Each row is a point. Each copy is the shape, with its points in the same order, turned, moved and blurred by noise. Is it also mirrored, or only turned?

Shape (7 x 2)
[[ 2.3  5.4]
 [-3.4 -4.3]
 [ 0.0 -2.9]
 [ 1.6 -2.9]
 [ 5.3  1.6]
 [ 2.7 -1.4]
 [-3.4 -1.7]]
Copy 1 (7 x 2)
[[-3.3 -6.0]
 [ 1.9  3.9]
 [ 2.6  0.3]
 [ 3.5 -1.1]
 [ 1.6 -6.5]
 [ 2.8 -2.9]
 [-0.1  2.7]]
Copy 1 is: mirrored
Copy 2 (7 x 2)
[[ 3.4 -5.4]
 [-0.9  4.1]
 [-1.9  0.7]
 [-3.4 -0.4]
 [-1.4 -6.9]
 [-2.9 -2.4]
 [ 0.8  3.9]]
Copy 2 is: only turned
Copy 3 (7 x 2)
[[ 5.2  0.4]
 [-5.0  1.6]
 [-2.8 -0.6]
 [-2.4 -2.4]
 [ 3.0 -4.5]
 [-0.6 -2.3]
 [-3.1  2.9]]
Copy 3 is: only turned

Shape (7 x 3)
[[ 3.7  2.7 -3.3]
 [-3.0 -2.8  3.4]
 [-2.1  0.0 -3.1]
 [ 1.4  4.9 -0.7]
 [-3.2 -1.2  2.5]
 [-5.3 -1.2  1.1]
 [ 1.6  2.5 -5.3]]
Copy 1 (7 x 3)
[[-0.5 -5.7 -2.9]
 [ 3.3  4.1 -1.6]
 [ 3.1 -3.0  0.6]
 [ 2.1 -4.5 -5.2]
 [ 4.1  2.7 -2.1]
 [ 6.1  2.6 -0.2]
 [ 1.1 -6.8 -0.8]]
Copy 1 is: mirrored
Copy 2 (7 x 3)
[[-2.9 -1.4  2.6]
 [ 2.5  0.2 -6.4]
 [-0.4  3.2 -1.6]
 [-5.0 -2.0  0.3]
 [ 1.1 -0.6 -5.1]
 [ 0.9  2.7 -6.0]
 [-3.7  1.4  3.1]]
Copy 2 is: only turned
Copy 3 (7 x 3)
[[ 2.1  0.2 -5.2]
 [-4.8  0.4  3.3]
 [-4.0 -1.0 -3.7]
 [ 1.8 -2.9 -2.9]
 [-4.4 -1.0  2.2]
 [-6.3 -2.1  1.1]
 [-0.2 -0.7 -6.8]]
Copy 3 is: mirrored
Copy 4 (7 x 3)
[[ 2.5 -5.1 -1.8]
 [-1.0  5.7  0.2]
 [-0.9 -1.1  2.9]
 [ 4.9 -2.6 -0.3]
 [ 0.5  3.7  1.6]
 [-0.6  4.0  3.7]
 [ 0.9 -5.7  0.9]]
Copy 4 is: mirrored

Shape (9 x 3)
[[  2.0  -0.8   0.2]
 [  2.6   4.9 -10.8]
 [  1.6  -2.5  -2.3]
 [  1.2  -1.9   0.3]
 [  1.7  -1.5  -1.9]
 [  0.6  -0.1   1.7]
 [ -3.4  -3.3  -0.8]
 [ -5.1  -3.5   1.6]
 [  2.2  -3.7  -0.3]]
Copy 1 (9 x 3)
[[ 2.4 -1.0  0.3]
 [-6.0  2.3 -8.1]
 [ 0.2 -3.7 -0.4]
 [ 2.0 -1.8  1.3]
 [ 0.1 -2.0 -0.6]
 [ 3.1 -0.3  1.7]
 [-0.9 -2.0  4.6]
 [-0.3 -1.3  6.4]
 [ 2.1 -4.2  0.8]]
Copy 1 is: only turned
Copy 2 (9 x 3)
[[ 1.4  1.2  0.4]
 [-9.7  6.6 -2.0]
 [-1.1  0.6  2.0]
 [ 1.1 -0.3  1.1]
 [-0.9  0.9  1.1]
 [ 2.2 -0.1 -1.2]
 [-1.0 -4.5  0.1]
 [ 0.9 -6.5 -0.7]
 [ 1.2 -0.3  3.1]]
Copy 2 is: mirrored
Copy 3 (9 x 3)
[[  1.0  -0.3  -2.7]
 [-10.3   5.1  -4.5]
 [  0.6   0.9  -5.0]
 [  1.1   0.6  -3.2]
 [ -0.4   0.8  -4.6]
 [  1.7  -0.1  -1.1]
 [  4.0   4.3  -2.6]
 [  6.1   4.3  -1.0]
 [  2.8   0.5  -4.8]]
Copy 3 is: mirrored

Shape (9 x 4)
[[-0.3  0.9  1.7  3.0]
 [-4.7  2.2 -4.5 -2.6]
 [ 3.4  1.0 -0.9  1.4]
 [-0.3 -0.3  0.4 -2.3]
 [ 6.4  3.3  2.2  4.3]
 [ 2.7 -2.8  2.5 -0.9]
 [-4.3  0.4 -7.1  3.8]
 [ 0.6  0.6  0.0 -3.5]
 [ 2.8 -1.0  3.1 -6.6]]
Copy 1 (9 x 4)
[[ 4.1  1.3  0.3 -1.6]
 [-3.9  5.1 -3.5 -0.4]
 [ 1.9  0.1 -0.3 -5.7]
 [-1.0 -1.0 -1.1 -1.3]
 [ 5.1 -0.9  3.6 -7.3]
 [ 1.7 -4.3 -1.1 -2.1]
 [ 1.3  7.2 -6.7 -2.7]
 [-2.6 -0.9  0.2 -2.3]
 [-3.8 -6.3  1.5 -1.4]]
Copy 1 is: only turned
Copy 2 (9 x 4)
[[-1.8  0.5  2.6 -2.2]
 [ 6.0 -2.8 -1.2 -4.6]
 [-2.2 -1.0 -1.2 -0.2]
 [ 1.9  1.4 -0.9 -0.7]
 [-8.0 -0.3 -1.7  0.0]
 [-1.0  3.3 -0.3  2.1]
 [ 2.1 -7.9  3.2 -3.6]
 [ 2.5  2.1 -3.2 -1.3]
 [ 2.6  6.0 -4.6  0.5]]
Copy 2 is: only turned
Copy 3 (9 x 4)
[[ 2.0 -1.9  1.4 -1.8]
 [ 5.3  6.1 -3.5 -2.6]
 [-0.6  1.5  1.8  0.1]
 [ 2.6  1.3 -2.2  1.7]
 [-2.9 -0.7  6.2 -0.4]
 [-1.5 -1.6 -0.6  3.1]
 [ 1.4  5.1 -4.1 -7.6]
 [ 2.4  2.6 -1.4  2.6]
 [ 2.0  1.5  0.0  8.5]]
Copy 3 is: only turned
Copy 4 (9 x 4)
[[-3.0 -2.5  1.3 -2.3]
 [ 7.6 -1.3  0.3 -2.3]
 [-1.6  2.3 -0.1  0.0]
 [ 2.3 -2.4  0.9  0.9]
 [-5.4  4.1  2.5 -0.3]
 [-2.0 -2.0 -0.1  3.7]
 [ 4.0 -0.4 -3.3 -7.5]
 [ 3.6 -1.2  1.5  2.8]
 [ 1.1 -2.2  2.0  6.7]]
Copy 4 is: only turned
